Each point is reached from the start by the listed moves, each made once or not at all, plus a little noise. Is the number of moves made odd or even? Then give how often each move was made.

Moves:
(1): [59 28]
(2): [-28  26]
Start: [10  4]
Points:
[43 58] => even (1, 1)
[70 33] => odd (1, 0)

Moves:
(1): [ 60 -11  21 -25]
(2): [15 37  2 24]
(3): [-21   4  68   0]
(4): [  7 -25   6  37]
Start: [  8  -4 -12 -24]
Points:
[ 55 -34  85 -12] => odd (1, 0, 1, 1)
[ 45 -12  79 -51] => even (1, 0, 1, 0)
[ 64  24  77 -23] => odd (1, 1, 1, 0)
[69  0 86 14] => even (1, 1, 1, 1)
[ 74 -41  15 -12] => even (1, 0, 0, 1)

Moves:
(1): [ 57 -11  27 -23  11   7 -17  18]
(2): [  3  51 -16 -19  17  -2  -4 -12]
(3): [-46  13  82 -10   5  22 -12 -13]
(4): [ 34   9  19  80  28  -2 -15  -2]
(5): [-8 -3 -4 -4 68 16 28 20]
(6): [ -2   6 -10  19 -17  64  14  -8]
(7): [ 12  12  29  -6 -17 -24  72  15]
(8): [-14  30   1   5 -25   2 -30  84]
Start: [-39  30  19 -63  15  -5 -16  12]
Points:
[ 69  91  78 -32  55 -30  18  28] => even (1, 1, 0, 1, 0, 0, 1, 0)
[-51  54 121  10  48  18 -42  -1] => even (0, 0, 1, 1, 0, 0, 0, 0)
[-51 109  94   7  48  76 -33 -24] => even (0, 1, 1, 1, 0, 1, 0, 0)

Moves:
(1): [ 61  -8  -5   2 -20 -14 -32 -21   7  -3   8  -6   1  13]
(2): [ -5  40 -11   1  -3   5  -8 -23  -2 -19  13 -12  12  15]
(3): [ -1   7  57 -11   9  -7 -15  -6   6   3  11   9   1  -6]
(4): [ 10  -2  -1  40  -5   4   1  -3  11 -11 -19  -5 -12  -9]
(5): [28 15  3  8 69 -3 -6  3 24 12  3 -7 -5  1]
(6): [  0 -10  18  -5  14  68 -18  12  -6 -32  35  16 -21 -11]
(7): [26 10 -1 14 15 17 60 -3 -1 -4 15 -3 17 -5]
(8): [ 20  17   3  11 -18   9   1  55   5 -31 -19   1   6   4]
(9): [-10   6 -16 -10  -5  24  -9 -11  69   0  -6  18 -13  17]
(10): [  2  -7   5   3 -10  24  -7   3  -7  50  15  -7 -18   3]
(11): [-23   1  -8  24  18 -17  24  15  13   9  49   9  -1  -4]
Start: [-13   0  30 -22 -15  23   0  32  31  -2  -2   8  18  57]
Points:
[97 71 64 28 44 35 14 44 68 14 93 -8 27 74] => even (1, 1, 1, 0, 1, 0, 1, 1, 0, 1, 1)
[  2  55   1 -16  34  79 -27   3 115  37  27   4  -3  94] => even (0, 1, 0, 0, 1, 0, 0, 0, 1, 1, 0)
[ 44  39  22  76  61  34  88  99  74 -24  27   2  24  46] => odd (0, 0, 0, 1, 1, 0, 1, 1, 0, 0, 1)
[ 13  14  98 -15  -5  58  35  25  34  43  40  16  22  53] => odd (0, 0, 1, 0, 0, 0, 1, 0, 0, 1, 0)
[ 20  29  65  18 -12 112 -60   0 121 -13 104  26 -35  72] => even (1, 1, 1, 1, 0, 1, 0, 0, 1, 1, 1)

Moves:
(1): [ 45  -3 -18   5  -8 -20  -9 -14  -8  12 -37  -7  -5   3]
(2): [  4  50  -5 -11  23  -2   5  -8  -6  -7  -6 -20  12 -11]
(3): [ 10   8  37  -2 -16  -3  -2  26  -9  -1 -18  27 -18   2]
(4): [ -5   5   0  33 -27  11  15 -19   9 -17   6  24 -28 -15]
(5): [  1  -7  16  33  56  11  21   3 -13  14 -18  -3   6  16]
(6): [  9  15 -20 -21  -3  43 -11  25 -15  15   8   7 -19  13]
(7): [ 15  -6   8 -16 -14 -12  31   3  19   6  -1  -6  -2  20]
(8): [ 12   5 -11   3  -2 -15  11  46  -5   9  15  -3 -15 -15]
(9): [  1   8   8  -5  25   7   9  12  58  14 -10 -17 -18 -21]
(10): [-21   3  13  -5 -24  13   3 -21  -5  54  27   0  11 -16]
(11): [ 24   8  28  -4  34  13 -14 -33  15  15  44  13 -13   8]
(12): [ 3  0 -2  1  9 -5 13 -6  4 10 -2 63 14 -7]
(13): [ 27   6   0  12 -13  15   5   0   6   4   4  -2  39 -13]
(14): [ -3  24   0  34  -9 -12 -22  15  30  30  -5  10  -8  19]
Start: [ 16  17 -26  17   8 -27  -8 -17 -13   3 -13  -5  22  -8]
Points:
[ 62  31  -4  16 -45 -51  -9  21 -40  78 -25  11  -7 -33] => even (1, 0, 1, 0, 0, 0, 0, 1, 0, 1, 0, 0, 0, 0)
[ 27  77 -46  43  12 -40  34  -6 -10   0   0  61   6 -57] => even (0, 1, 0, 1, 0, 0, 0, 1, 0, 0, 0, 1, 0, 0)
[111  42 -34 121   2 -54  58  11  27  73 -51  71  20   3] => even (1, 0, 0, 1, 1, 0, 1, 1, 0, 0, 0, 1, 1, 1)
[ 60  22 -24  67  59 -20  43  27 -22  40 -14  52  64 -25] => even (0, 0, 0, 0, 1, 0, 0, 1, 0, 0, 0, 1, 1, 0)

Moves:
(1): [ 37   0  -1 -12  -2 -12  -8   1  -3   0 -14 -16  -6  10   5 -15   7 -18
  12  11]
(2): [-18  24  -2  -4  -9   9   6   9   1 -18   2 -16   1 -16   4 -24   5  13
  13   7]
(3): [  5  10  33  29   4 -10  14  15 -19   6  -5   9  -8  -7  17 -14   1 -11
   2  27]
(4): [ 18 -12 -18  23   8  10   5  13 -11  -5  -1   0  12   2   0  -4 -10  14
   1  -5]
(5): [  3   6  11   8  25   3 -17   1  -1 -19  -3   8   9  -6   0  -1 -11   4
   3 -15]
(6): [ 24   3  26 -14 -19  58   1  -8   1  10   6   3  -2  -1   0  -8   0  32
   4 -15]
(7): [ 13  11 -18  -1   5 -38  28  -9   8   7  21  12 -30  11  18   5 -10   5
   8 -22]
(8): [-16 -15  25 -23  10   8  -4  43  17  -9  -7  -1 -18  28  -7   3   3   8
  10   3]
(9): [-12  22  -4  14   6  14  -2  14  50  -1  -1  -7  -1   6 -16  21   4 -29
  -4  22]
(10): [ -1  18 -17   0 -12   6  -1  16 -20  15 -18  35  18  10   7  -2 -13 -20
  -3 -17]
(11): [ -5 -10   6 -21  -7 -11 -23  18   5  20  19  -1   9   2  20  -5 -21   3
  10   5]
(12): [  3   6  -3  12 -13 -17   2 -16  12 -17   8  23   5  -5 -14 -12  -2  19
  -1  -6]
(13): [ -3 -17   0   2   2  11  32 -19  10 -19  -5  -9  34   6  24  -7   1  -9
  13   3]
(14): [ -9   7  -1  14  -3   0 -10 -11  -1   2  10   2  -3  18   1 -11   3   4
  -5 -11]
(15): [ -6 -16 -18  14  -9  12 -16   2  21   8 -32  -5   5 -16  23 -18  26   6
  -8  -7]
(16): [  4   6   1  10 -13 -11   6   1 -13 -15   5   5  15   6  20  31  13   8
   0 -18]
(17): [  3   1  -8  14   0 -11   4   5  17  23  23   6  17 -16 -16 -11  33 -11
   1 -21]
(18): [ -4  25  12  -1  25 -13  10  -2  -7  29 -33 -17  14   6 -10  -1   0  18
  -4  16]
(19): [ -8  -8  -8   0   8  11  -9   8  -8  -1   0  12   4  -2  15 -11   6   7
  35  23]
(20): [ 15  -3 -17 -12  16  -4   0   1  -7 -10  10  11  -5   8   4  -1  10   5
 -26  16]
Start: [ 45 -12  -2  10  -6  -4 -25  -2   0  21  25 -18 -30 -18   0  19  -8   9
  35  21]
Points:
[121  -8  22 -16 -24 -23  21  44  20  48  62  53 -14  30  57 -47   2  12
  64   7] => odd (1, 0, 1, 0, 0, 1, 1, 1, 0, 1, 1, 1, 1, 0, 0, 0, 1, 0, 0, 1)
[ 38 -12  41  59   2 -23   0  69  17 -32  61   7  48 -27  45 -26   6  46
  85   2] => even (0, 1, 1, 1, 1, 0, 0, 1, 0, 0, 1, 1, 1, 0, 0, 1, 1, 0, 0, 0)
[118  -8 -21  39 -32  23 -19  -3  62   6  85   1  45  19  28  -2  33  29
  39   3] => odd (1, 0, 0, 1, 0, 1, 0, 0, 1, 0, 1, 1, 1, 1, 0, 1, 1, 0, 0, 1)
[ 55  -7  24 -15   2  38 -31  36  17  13 -26  34  53  20  63  -3  -2  83
  33 -14] => odd (0, 0, 0, 0, 1, 1, 0, 1, 0, 1, 1, 1, 1, 0, 1, 1, 0, 1, 0, 1)
[ 40 -27  -5  26  -7 -28   5   2  34 -24  68  18  15  27   9  12  56  32
  26 -13] => odd (0, 0, 0, 0, 0, 0, 0, 1, 0, 0, 0, 1, 1, 1, 0, 1, 1, 0, 0, 1)
[ 64 -47   0  25  13  20 -50  73  75 -18 -12 -42  29  19  68  28   5  -4
  69  20] => odd (1, 0, 0, 1, 1, 0, 0, 1, 1, 0, 1, 0, 1, 0, 1, 1, 0, 0, 0, 0)
[120  -7 -34 -28  -7  18 -26  32 -15  22  67 -13 -48  -5  65 -44 -21  70
  89  41] => even (1, 1, 0, 1, 0, 1, 1, 0, 0, 0, 1, 0, 0, 0, 0, 0, 0, 0, 1, 1)
[ 49   8 -26  66   4 100 -50  42  71  19  16 -17  13 -68   9 -35  47  45
  81  10] => even (0, 1, 0, 1, 1, 1, 0, 0, 1, 0, 0, 0, 0, 0, 1, 0, 1, 0, 1, 0)

Moves:
(1): [ -3   7 -22  25 -20  -6  -2  28 -11   2  -1  21   1   1 -19  19   1   3
 -21  12  -3   8   2 -12]
(2): [ -6  12  -2   5 -16   9  16   2 -10 -20 -15 -19  -7  16 -20   5  -2 -22
   5  17   6  -2  -3  10]
(3): [ -2  11 -24   4  -7  -2  15 -16  -1 -15  32   7  27  42   1  12  12  -4
  -4  -3 -20 -17  -4   9]
(4): [-17  -3   6  -8  -1  10  12  13  -8  -1   1   3   6   8  -9 -22  10 -10
  11  11 -12  11 -13 -10]
(5): [ 14  -5   2  15  13   0 -26 -13  37  -2   5 -12  11  10  14 -20 -16   4
  13  -5  -3 -21  30 -11]
(6): [  7   1  38 -10  19   9   9  -1 -21  -7 -18 -12  -3   4 -35 -12  20  -1
  -5   3  16  12   0   4]
(7): [ 14  31   4  18 -12  -6  -5  14  -1  26  11 -16 -12  27   6  -4   1  -2
  -5 -47  -3 -10  18 -11]
(8): [ -7   0   2  -7   3  13   4   6  11  -8  14   8 -13  10  18  -4  31 -12
 -14 -11  14  14   7 -12]
(9): [-21  -6   2   9   8 -12  43  -7  13 -10  24  15   3   5  10 -14   3  -8
  12 -24  23  10 -19  15]
(10): [ 13  13 -14  -4  -1   8  30 -24   4 -18   0 -12   2  -9   1  -4  -2  -3
   2  17   8  19  13  13]
(11): [  8  -1   3   5  22   3 -14  -7   6   5   4  -6  -6   2   7  -6 -15  12
   6   8   0  -4 -17   4]
(12): [-24   0   0  -8  -2  -8  -8  -4  -4  10   8  -6  -8 -13   7  -5   5   4
  14  19  11  10  -3  -5]
(13): [-16  -2  10  -6 -19   2   9  11   8  -3 -10   3  -8 -12   5 -10   9  15
 -10   2  18   8   0  19]
(14): [ 10  20  10  24 -10   8  18  16  16   9  -5  -4  13 -16  19  11  -6  -6
   4  14  18 -12 -10   0]
(15): [  7  -6 -15  16   5  12   6  -9   0   2  -6  10  -5   2   6 -21  23   1
   9  -3  -3 -16 -13   3]
(16): [  4 -10   5  -7   9  -2   6  14   4 -12  18   1  -4 -13  -8  -7  12   2
   2   4   2   8  -1  16]
(17): [ -2  13  -2  -5  -8 -16   1   5  12   9   2  10  -6  -3  -6  -1  -2   5
  -5  11   3  -5 -13 -14]
(18): [-16  22  13  11  13 -13  -6 -21  13  -9  13 -19  -1  -3   8  -6  -9  -4
 -12 -20 -12   4  14   2]
(19): [ 11 -17 -13  -6 -11   1   2  -9  12   2  10  -8   9   2 -15   0   5   3
 -13 -16   8  -3   2   0]
(20): [-19   2 -10   1   7  -2   6  -3   3  16   2   5  -4  21   8   3  -3  -4
   6  10  -9   0   7   5]
(21): [-13  11   8   3  23   8  21   9  -1  -7  -8  -8  -6   1   3   1  28  13
   4 -15 -10   1  -9  -1]
(22): [-11   7 -20   3   4  -5   1   9  -1  -7  -2  -4  37   5  11 -19  18 -26
 -12  -5   9 -16   6   6]
(23): [  4  12   2   3   9  18   3   8 -22   3  -3  11  -4  -7  -2 -14 -23  10
  -3  14  10 -20  -8  -8]
(24): [ -6 -19   4   0 -11 -11  -2  -1 -19   6   7 -16  -5   2   8 -26   2  -6
 -30   6   1  -4  10  -7]
Start: [ 28  -3  -3   8   8 -11  -9   1  23  -3   2  20  16 -22   7  -9 -11   6
  13 -24   3   5   6  20]
Points:
[  -3   32  -36   11  -16  -12   53  -19   55  -69   58  -35   73   16
   -4 -121    3  -31  -41    9   20  -34   39   45] => odd (0, 1, 1, 1, 1, 0, 0, 0, 0, 1, 0, 0, 1, 0, 0, 1, 1, 1, 1, 0, 0, 1, 1, 1)
[  11   19  -41   45    7    4   95   13   55  -46    7   30   36   -2
  -45 -103   30  -16   -6   14   88  -13    8   66] => even (1, 1, 0, 0, 1, 1, 0, 0, 1, 1, 0, 0, 1, 0, 1, 1, 1, 0, 1, 1, 0, 1, 1, 0)
[ -70   21   39   27   37    4   61   47   18   -8   13   18  -33   22
   -5 -114   37    9   -3   34   67   22  -24   -1] => odd (1, 1, 0, 1, 1, 1, 0, 1, 1, 0, 1, 1, 1, 0, 0, 0, 1, 0, 0, 1, 1, 0, 1, 1)
